Each row of a before or after table is a point. One or more steps were done to the points. Then noise was added and the rows were shuffled. The steps act on how far a point lies along the listed directions, d1 being the first. Name the steps. A step turns or swaps two directions, mirrors them in a line or flattens them onto one, adds a multiple of one to another, or multiplies one. Angles are multiples of 10 degrees, from the lower direction toward the higher: turns from -170 to 170, lines from 10 to 170 but not 90. Use the fewest steps. Two steps may share a direction if one is a turn and the other turns, adds or multiplies; they go together, in the order done. Otherwise the lowest direction goes first.
(in the rows, 128 means zero)

Directions:
(1): [ 68 134 131]
(2): [121  68 122]
(3): [130 122 188]
Before (14 x 3):
[[181  95 111]
 [ 97 128 164]
 [170 108 146]
 [125  75 141]
 [101 146 161]
 [128  72  80]
 [ 58  85 205]
 [152  73  37]
 [110 102 132]
 [128  55  80]
 [ 83 129 145]
 [193 129 123]
 [125 125 142]
 [ 71 116 119]]
After (14 x 3):
[[128 164 147]
 [129 131 124]
 [132 132 138]
 [133 120 213]
 [123  42 128]
 [123  93 167]
 [124 133 142]
 [132 140 161]
 [119  54 117]
 [124 104 123]
 [128 105 146]
 [132 128 157]
 [124  93 126]
 [111  41  75]]
Steps: multiply d1 by 0; turn d2 and d3 by 30 degrees

Directions:
(1): [173 172  92 140  69 137 120  99]
(2): [214 105 138 109 160 138 129 144]
(3): [117  97 133  81 106 184 167  91]
Before (12 x 8):
[[118 177 104 156  91  97 114 123]
 [164 117 145 133 157 118 117 151]
 [120 115 129 124 115 151 143 116]
 [171 141 129 135 148 107 110 137]
 [117 104 159  87 138 164 157 116]
 [157 104 141 108 126 159 146 116]
 [205  88 128  86 157 163 134 138]
 [180 123 122 113 107 163 132 126]
 [ 91 100 141  87 113 173 146 101]
 [112 131 140 119 122 146 146 129]
 [100 166 107 132  91 139 132  96]
 [120 150 135 158 130  92 125 151]]
After (12 x 8):
[[109 165 102 125  77 158 142  84]
 [168 102 129  91 107 188 148 116]
 [104  73 165  42 117 218 194  79]
 [110 120 138 104 111 165 157 112]
 [132 201  96 188  98  61  89 142]
 [162 124 146 151 175  95 100 171]
 [145  77 149  75 118 195 175  97]
 [129 175 130 196 145  48  94 178]
 [171 154 127 162 170  74  88 160]
 [ 81  66 146  33  81 241 192  54]
 [187  58 143  58 163 188 159 129]
 [114 102 133 100 101 179 163  95]]
Steps: add -0.3 times d2 to d1; multiply d3 by 2.5

Directions:
(1): [106 147 140 156 104 123 112 200 156 129 143 156 109 213]
(2): [137 103 162 195 170 139  73 135  59 120 102 146 117 123]
Before (11 x 14):
[[124 131 130 130 131 125 131 133 133 141 133 119 130 138]
 [132 137 117 105 115 123 144 130 142 126 121 117 126 120]
 [122 131 132 125 120 127 145 141 146 124 139 124 129 144]
 [133 117 144 151 125 130 126 140 120 130 133 137 117 133]
 [133 124 123 115 130 125 137 123 139 122 134 117 127 125]
 [109 130 149 182 145 122  88 178 100 128 129 150 102 178]
 [134 129 118 102 122 142 133  98 129 124 127 106 140 100]
 [128 124 115 105 125 123 151 107 140 129 134 117 142 103]
 [124 137 135 131 125 131 118 156 125 126 124 136 115 153]
 [123 140 153 159 133 126 102 178 124 134 117 155 109 186]
 [135 124 124 113 128 127 129 112 125 134 132 109 136 107]]
After (11 x 14):
[[109 116 181 249 171 129  33 211  53 122 113 175  84 205]
 [121 137 142 146 127 131 110 169 122 124 124 144 110 168]
 [138 124 118 101 127 126 138 100 130 137 134 103 141  95]
 [123 132 127 127 126 125 134 136 140 142 134 120 131 143]
 [115 139 124 112 108 125 159 146 168 127 145 123 129 154]
 [119 137 175 201 143 129  70 209 103 131 109 175  96 218]
 [136 131 105  77 116 140 149  79 141 126 130  95 148  81]
 [128 145 105  79 100 118 166 122 166 129 130 108 132 119]
 [128 130  99  72 114 121 177  91 163 133 144 103 150  90]
 [133 128 115  98 122 122 149 118 154 124 140 111 130 122]
 [135 112 154 173 135 134 111 147 104 128 129 143 113 139]]
Steps: multiply d1 by 1.6; multiply d2 by 2.5

Directions:
(1): [104 150 157 196  78 145 144  77 117 138 102 127  59 130 128 166 108 146
 120 129 123 148 190 175 102 118 121 149 156  85 179 208]
(2): [161 100 109 143 129  99  75 101 143 130 159  97 124  75 118 177 137  28
 156 141 155  74  84 108 136  84 135 137 125 139 179 184]
(3): [117 174 151 115 104 127  87  74 162  43 113 101 138 133 160 126 131 140
 163  93  65 102 143 111 115  90 132 103 195 157 165  64]
(4): [140 116 164  77 131 155 112 160 150 143 159 168  95 194  99 116 192 130
 188  58 159 148 115 135  68  64 103 138 132 115 133 153]
(5): [ 86  74 139 129 110 139 112 133  35 126 183 116 102 127 118 138 112 108
  89  76  76 119 141 174 156  85 114 108 127 206  84 132]
Before (9 x 32):
[[117 158 127 129 129 155 148 114 124 101 100 123 141 142 130 121 132 190
  122 146  90 122 168 126 138 140 139 114 146 124 127  76]
 [144 151 143 158 120 137 132 104 126 150 122 125 111 134 130 142 130 130
  156 141 145 133 145 134  99 132 103 138 119  90 166 179]
 [132 182 143 111 117 106 100  94 165  80  98 106 132 126 152 145 124 126
  147 129 101 124 119 119 128 135 114 135 148 127 166 104]
 [135 182  87 128 125 125 148 152 184  92 105 133 169 111 147  94 137 140
   99 172 148 111 110 101 151 164 138 143 115 121 118  98]
 [118 146 130  88 139 119 135 156 130 104 136 181 145 151 129  75 154 146
  123 109 111 140 100 134 123 148 132 112 128 156 111  73]
 [125 178 110 130 115 141 163 130 143 107 100 137 165 139 156 108 124 198
  112 156  78 153 149 124 117 169 132 114 144 106 121  89]
 [101 142 115 126 141 127 126 108 138  87 105 100 179  95 138 102 108 137
  119 146  95 109 141 122 154 153 128 118 136 154 126  70]
 [108  65 137 183 109 138 152 122  49 196 160 135  51 110  82 161  91  74
   83 131 149 138 147 221 140 109 114 141  91 107 133 249]
 [113  73 132 166 105 152 135 129  44 190 167 131  64 116  99 185 102 105
  104 112 144 157 157 194 135  98 111 156 109 143 114 243]]
After (9 x 32):
[[119 111  76 165 156 108 137 116 117 131 112  92 186  42 129 129  90  92
   83 207 128  92 118 123 188 190 138 131  91 144 125 122]
 [148 116 116  97 142 102  97 143 147 120 161 167 137 120 116 111 174  71
  150 116 145 110  66 120 121 116 132 121 121 159 148 129]
 [ 84 157 174 137  85 155 139  77 108  72 104 128  90 160 138 106  95 179
  126  86  54 143 191 191 113 105 124  97 182 135 138  93]
 [147 111  93 161 136 124 118 102 115 135 134 100 135  78 108 174 126  89
  121 189 130  82 125 118 163 122 150 132 111 125 156 154]
 [103 156 168 118  92 168 124 101 100  91 126 136 100 161 139 135 113 192
  148  71  80 162 182 164  96  89 110 121 180 151 123 114]
 [151 134  76 170 111 102 117  95 132 130 136  92 152  58 144 172 113  75
  118 187 105  97 106 115 147 137 144 124 127 122 166 167]
 [131 153 161 148 110 154 137 100 114 141 125 130  99 157 134 131 133 157
  154 118 118 145 164 145  95 121  95 126 130 104 148 160]
 [123 172  75 162 114 112 140 125 158  91 116 109 164  77 150 122 113 112
   82 186 133  88 118 110 169 157 146 139 116 139 129 121]
 [132 129 124 132 131 113 137 140 112 162 117 125 114 116 121 153 113 104
  103 168 157 145 112 148 150 169 104 156  82 112 127 170]]
Steps: turn d1 and d5 by 20 degrees; multiply d5 by 0.4; turn d2 and d3 by -160 degrees; multiply d4 by 2

Directions:
(1): [184 149 132  92 161 154 156  90 137 178 105 123 182  72 161 120  74  89
 132 115 124 135  86  86 160 147 163  96  97 150 113 141 220 157 138 150
 146 142  82 155  65 156  55 157  91 133  96 153 141 147 150 124 122 171
  99 193 123 149 187 102 125 171 184  94]
(2): [139 145 196  76 103 136 103  94 212  86  97 135 127 119 155 134 117 126
 145  83 117  76  89 152 138  89 101 146 141 103 136 117 138 100 146 123
 138 102 107 136 155 227 171  55 193  97 145 134 201 140 145 195 174 128
 118 157 105 128 106  72 188 132 138 138]
(3): [167 132 140 110 101 151  83 109  92 145 115 107  62 105 184 139 132 169
 140 175 138 172  93 144 168  97 106  85  55 112 127 138 108  94 211 152
 209 134 177 142 148  94 107 109 139 138 148 126 141 179 203  51 117  54
 103 111 157 108 124 122 152 155 128 147]
(4): [113 132  62 146 141 132 127 104  97 114 132 202 170 158  86 175 117 148
 131  37 153 147  65  94  84 133 147 132 174 122 127  90 133 108 193 114
  91 180 137 158 132 106  79 106 143  99 145 115 118 137 167 137 135  72
  82 211 109  59  98 174 137 121 139 172]
(5): [183 104 138 165 101 181 113 149 102  82 120 160 137 141 101  73 168 196
 113  66 169 167 180 102 150 125 123 128 102 132 129 150 183 105 135 113
 120 123 145 123 109 131  90 118 192 166 117 105 117 192  39 119 169  99
 147 137  70 210 181  91 124 121 112 159]
(6): [ 88  38  53 149 155 125 133 111 132 173  65 165 131 182 131 157 145 140
 168  93  90 142 118 135 122 135 173 128  79  73 166 164 125  76 137  79
 189  59 172 160 132 171 104 144 127 164 129 122 190  82 102 135 124 153
 169 127 173 135 121 108 104 123 169  97]
Before (9 x 64):
[[159 126 156 139 101 146 112 140 127  93 134 127 105 124 131  94 149 163
  113 117 146 133 158 136 150 115 111 134 105 130 126 144 129 118 136 129
  142 124 155 108 137 118 126 114 162 146 137 122 111 171  99 119 162  96
  137 100 108 159 141  99 134 112 104 144]
 [118 131 156 117 121 107 124 122 132 120 148 114 116 112 143 129 121 118
  129 139 123 123 127 147 134 121 123 137 147 135 117 116 124 143 117 137
  114 134 117 126 144 121 144 119 122 118 126 132 119 130 136 145 122 122
  123 120 136 126 119 115 134 131 121 127]
 [100 139 147 112 127 105 131 137 152 128 149 114 114 128 127 138 115 107
  121 157 112 113 139 148 111 127 124 139 154 136 119 125  95 136  95 129
  114 123 119 118 150 135 166 137 114 109 116 131 124 104 130 142 125 148
  144 104 141 120 121 139 132 129 122 121]
 [170 151 110 136 146 152 160 120  98 156 134 121 172  95 119 111  99 109
  102 128 144 146 142  83 142 154 150 110 125 165 113 132 180 166 128 153
  121 154  96 144  64  99  68 158  82 142 103 141  93 140 121 110 103 153
  114 167 128 147 180 138 114 151 151 108]
 [123 136 123 119 139 111 143 123 128 161 118 119 133 122 151 131 117 114
  135 147 111 121 120 130 138 136 136 114 109 127 127 134 131 147 120 134
  141 124 122 131 129 126 120 140 105 139 130 148 138 109 141 114 116 146
  126 126 151 112 124 130 123 135 139 111]
 [ 95 117  97 131 135 113 127 114 116 142 139 139 142 148 110 159 125 119
  126 138 126 119 107 139 106 130 145 140 150 121 133 119  99 127 142 127
  116 138 133 142 134 104 132 120 129 113 128 128 114 108 154 136 126 127
  118 129 134  88  94 158 116 119 124 138]
 [111 138 127 134 129 113 122 141 130 122 127 115 117 118 123 128 126 126
  120 140 138 115 137 148 125 129 118 144 151 129 124 121 116 132 112 129
  123 129 112 126 140 117 133 126 129 124 136 126 120 117 128 129 136 131
  132 104 131 128 111 132 127 129 121 128]
 [104 118 104 130 136 108 139 144 130 128 136 119 112 139 119 135 131 108
  129 158 114 124 124 151 107 125 138 127 143 126 134 122  92 137 112 128
  124 131 129 118 138 109 135 150  96 121 128 136 109 104 135 133 102 136
  153  97 147 102  99 163 120 127 125 112]
 [ 93 101 108 125 145 116 149 119 153 155 112 125 147 159 132 139 117 104
  138 130 112 121 130 140 119 142 157 133 131 105 142 133 119 127 110 108
  138 103 136 129 131 155 142 129 123 122 118 128 159  89 114 150 129 162
  144 124 146 132 116 124 120 119 144 101]]
After (9 x 64):
[[ 95 119  97 128 133 115 123 106 122 137 136 149 149 153 107 165 121 118
  129 121 127 113  97 138 101 128 145 144 161 118 134 113 103 122 146 125
  111 144 131 147 137 114 132 111 137 106 131 129 122 108 158 147 127 123
  112 145 132  83  90 157 123 119 128 140]
 [155 148  30 167 166 156 163 106  37 159 149 181 202 120  79 151  93 132
   99  67 173 186  96  45 103 170 173 101 154 168 107 106 180 154 188 142
   93 209 115 171  58  44   8 162  72 125 115 128  62 150 159  88  94  98
   76 231 123  82 162 197 103 146 160 147]
 [109 139 119 139 132 113 125 141 126 123 131 120 124 119 118 129 125 123
  120 136 140 120 136 144 120 132 123 145 153 131 123 120 118 136 113 129
  118 134 114 127 136 111 125 128 127 123 133 124 115 116 125 126 133 130
  129 108 131 126 112 138 121 128 121 128]
 [119 135  99 132 147 110 143 122 107 164 122 136 137 131 139 143 117 121
  133 135 118 135 114 119 126 143 143 109 114 131 124 127 129 147 133 132
  132 138 130 137 127 106 103 148 101 139 134 144 123 110 148 104 108 131
  118 140 149  94 119 149 116 132 139 121]
 [119 129 165 116 119 105 125 126 138 124 148 105 112 109 148 120 122 116
  127 148 120 122 136 152 142 119 123 136 142 136 117 120 123 146 104 138
  118 126 115 124 145 125 150 120 120 124 123 134 120 131 130 144 121 130
  129 105 138 136 121 109 131 130 119 122]
 [ 96  99 117 123 143 115 150 120 153 157 112 117 144 152 136 134 115 102
  140 140 110 119 134 141 123 143 158 130 125 107 142 135 122 131 103 111
  143  99 135 127 126 154 146 134 120 127 114 133 159  85 111 146 126 168
  148 116 148 138 121 121 116 121 146  95]
 [100 137 140 117 132 105 137 138 144 133 151 112 117 130 124 135 116 104
  120 160 113 119 141 144 108 133 128 138 154 141 117 129  97 142  92 130
  111 125 121 117 144 127 161 146 107 112 113 132 115 104 126 137 123 151
  145 106 143 122 125 145 125 128 122 120]
 [158 125 158 140 102 141 115 148 129  94 139 121 103 120 133  89 153 160
  111 126 143 132 168 139 152 116 108 133 100 131 126 145 126 125 125 129
  145 118 156 102 135 117 133 119 160 150 133 124 110 169  92 119 161 103
  146  87 110 166 143  99 128 112 101 138]
 [ 94 117  57 150 148 109 148 139  98 129 144 154 136 157  90 155 128 118
  125 123 127 143 102 127  80 136 154 124 164 128 131 109  93 135 138 121
  102 165 136 129 130  78 100 154  86 114 130 129  88 104 148 125  94 112
  132 133 144  69  90 199 110 121 129 133]]
Steps: turn d1 and d3 by 10 degrees; multiply d2 by 3; turn d2 and d4 by -50 degrees

Directions:
(1): [181 122  76 107 142 107 114 111 121 114  80 147 128  90 168 125 128 135
 189 107 164 165 146 101 179  82 158 130 150 219  90  82  94 147  61 153
  76 104 171 113 151 162 117 113 156 125 198 165 113 147 152 158  75  94
  73  91  88 146  88 141 138  68 132  95]
(2): [108 106 115 146 141  96 184 174 145 134 107 152 124 193 116 132 182  95
 137 138 129 122  62 121 115 151 141 134 124 141  71 160  99 130 128 204
 120 112 119  79 128 112 112 189 135 181 116 172  82  92 185 205  77 215
 143 152 108 160 147 148  50 156 116 130]
(3): [116 148 109 158 108 116 105 227 182 167 147 173 134  66 148 162 143 108
 115 138 127  86  79  80 191 115  91  31 194 103 104 116 173 131 125 134
 111 127  94 161 151  66 162 133 151 111 142 102 128  77 163 139 127  95
 152  81 174 168 132 136 165 116 137 102]
(4): [181  75  49 183 180 138 178 100  87 170 106  42 131 112 113 142 137 127
 106 141 105  86 149  91 109 149  96  66 103 180 188 118 155 104 109 125
 124 142 175 160 107 101 126 106 138 124 167  91  94 128 110 123 108 119
 169 175 130 187  98 147  91 201 120  96]
(5): [106  96  82 187  85  77 128 132 109  32 143 109 159 136  82 138 173 188
 114 130 142 196 141 129 122 159 157 107 140  72 141 126 135 100  78  77
  89 106 173 120  84 144 155 179  88 142 162 133 122  77 135 118 121 152
  83  66 162 128 137 125 173 183 182 142]
Before (10 x 64):
[[121 122 136 130 116 107 131 125 133 108 119 150 129 147 128 122 159 136
  142 127 142 145 118 145 132 131 149 141 136 123 105 132 124 139 130 133
  112 123 139 112 127 141 128 147 127 128 139 154 127 138 141 132 117 150
  126 124 119 122 126 129 126 129 136 141]
 [116 134 134 133 137 115 132 137 118 136 127 134 133 123 136 129 140 120
  132 141 120 121 127 127 135 127 127 135 113 142 114 123 122 112 117 137
  138 119 123 112 126 127 136 137 126 118 125 128 124 134 130 132 118 132
  143 126 122 133 126 125 122 122 126 122]
 [132 131 126 112 135 126 109 122 139 153 140 118 136  97 133 145 116 129
  124 131 119 114 128 117 119 118 112 103 137 113 153 118 144 133 134 115
  148 128 116 158 126 108 142 106 119 106 124 107 145 126 121 108 152  94
  138 114 139 124 120 126 147 123 126 111]
 [104 132 141 132 118 124 114 157 140 122 129 142 132 140 125 123 125 125
  126 132 126 144 109 137 121 124 142 136 135  90 124 136 143 116 138 115
  134 124 108 125 127 128 137 142 113 124 122 134 145 116 134 127 148 120
  126 110 143 115 140 110 130 125 138 140]
 [114 137 133 150 121 122 135 146 137 131 159 115 128 129 117 145 125 127
  109 140 118 116 131 134 121 123 111  98 140  91 142 142 151 122 145 107
  135 130 122 133 123 107 137 146 128 137 110 103 129 106 136 129 145 147
  147 132 155 137 137 132 152 169 129 134]
 [113 120 123 134 116 111 151 178 150 117 148 162 111 153 124 136 154 102
  128 126 146 129  82 124 125 134 130 122 149 119  85 155 108 144 125 166
  117 105 114 109 136 114 145 165 127 157 117 147 111  86 158 169 112 178
  136 124 128 136 133 139 102 143 133 125]
 [146 130 124 123 144 159 116 111 103 143 134  91 127 116 130 134 100 121
  111 130 113 105 150 128 119 122 108 117 117 145 173 127 152 122 145 109
  152 150 133 146 123 119 127 102 133 109 119 101 140 156 101  96 155  94
  151 145 133 131 115 128 124 127 132 116]
 [145 113 134  96 147 147 145   7  64  90  92  69 135 171 108  93  85 162
  143 116 131 162 191 175  70 129 161 221  76 162 171 132  80 126 121 106
  137 115 172 113 101 191 103 120 100 137 125 146 144 186  90 114 125 141
  106 165  89 101 110 129 108 129 112 156]
 [128 157 155 104 149 163 106 119 132 147 131 128 111  88 154 127  86 111
  132 123 128  93 140 125 141 108 109 133 127 142 155 114 145 133 141 113
  163 149 112 146 149 131 132  93 138  97 114  99 151 156 103  96 158  72
  149 149 127 117 132 124 138  97 107 115]
 [146 130 123 123 136 119 121 132 124 136 121 132 136 110 140 119 122 127
  146 127 137 133 140 117 132 113 134 107 147 130 133 102 134 121 115 125
  121 109 128 144 130 116 139 126 147 118 146 109 137 125 124 128 133 117
  122 105 137 128 127 129 145 114 130 125]]
After (10 x 64):
[[146 129  93 145 127 106 126 130 127 111 132 119 132 103 137 145 127 140
  143 127 140 147 149 117 152  98 130  95 153 141 127 110 133 129  96 113
   98 114 158 127 131 130 133 137 141 133 158 124 121 117 148 141 115 124
  107 102 135 148 110 138 167 139 139 115]
 [136 103  90 159 139 121 134 140 116 130 112 103 137 125 120 130 133 131
  126 133 122 137 125 116 121 128 135 106 128 126 148 121 151 105 113 112
  120 126 143 138 117 122 136 133 119 123 156 121 127 116 129 127 130 109
  130 120 141 146 120 121 121 153 141 121]
 [146 165 167  76 171 183 110 101 130 181 116 126  98  90 173 117  67  90
  145 118 126  74 143 128 139  93 104 152 115 180 151 113 131 144 154 135
  177 155 106 144 165 136 115  70 154  95 107 105 151 186  98 101 154  64
  158 178 102 115 123 125 114  73  85 108]
 [141 136 129  93 138 128 103 107 136 151 130 125 134  93 145 138 108 130
  140 123 128 125 137 121 125 104 122 120 135 133 143 109 129 141 127 120
  142 123 121 151 133 124 135  97 124 105 131 119 147 143 121 110 145  85
  123 112 124 118 112 125 148  99 122 109]
 [115 137 140 131 137 118 130 139 121 142 130 136 132 123 137 129 137 115
  131 143 117 117 124 127 134 127 124 135 112 138 115 125 125 114 122 138
  143 121 116 113 128 124 137 135 126 118 120 125 127 134 130 131 122 131
  147 128 124 132 128 126 121 120 124 124]
 [118 106 122 157 117 107 147 129 125 113 127 124 133 150 109 131 169 139
  120 136 129 131 116 140 118 150 136 116 129 107 127 139 143 125 134 121
  118 129 143 125 112 124 134 154 120 129 136 135 122 123 135 124 123 159
  145 134 136 135 129 131 120 170 140 140]
 [150 152 146  79 139 155  93 107 114 135 117 130 119 117 157 122  89 114
  149 116 136 127 148 138 140  92 132 158 127 173 133 115 121 144 136 132
  142 140 126 123 146 148 113  96 143 109 121 134 147 176 115 113 142  87
  119 130 104 110 111 126 126  66 125 117]
 [120 116 152  95 138 135 157  31  78  85  96  91 133 202 101  93 103 151
  141 121 130 162 160 184  61 141 169 235  77 140 146 152  70 128 133 130
  144 110 155  92 101 186 100 148  97 158 103 165 135 169 111 137 118 178
  110 170  88  97 129 130  88 134 111 168]
 [129 135 148 121 127 125 118 133 126 130 136 132 136 122 130 117 119 129
  132 130 131 132 140 131 118 124 132 119 141 101 141 114 138 118 135 114
  135 116 114 144 124 114 141 130 135 120 124 104 147 124 115 117 150 126
  128 110 146 113 140 122 147 123 132 137]
 [126 107  95 158 124 111 157 181 143 129 149 139 115 132 119 147 158 105
  117 132 139 115  87 105 128 140 115  86 151 123 106 147 128 135 116 154
  111 109 127 129 130  98 154 157 130 150 134 126 105  76 153 162 112 165
  149 125 142 158 125 145 109 166 139 112]]
Steps: turn d1 and d4 by -150 degrees; turn d2 and d3 by 20 degrees; multiply d5 by 2
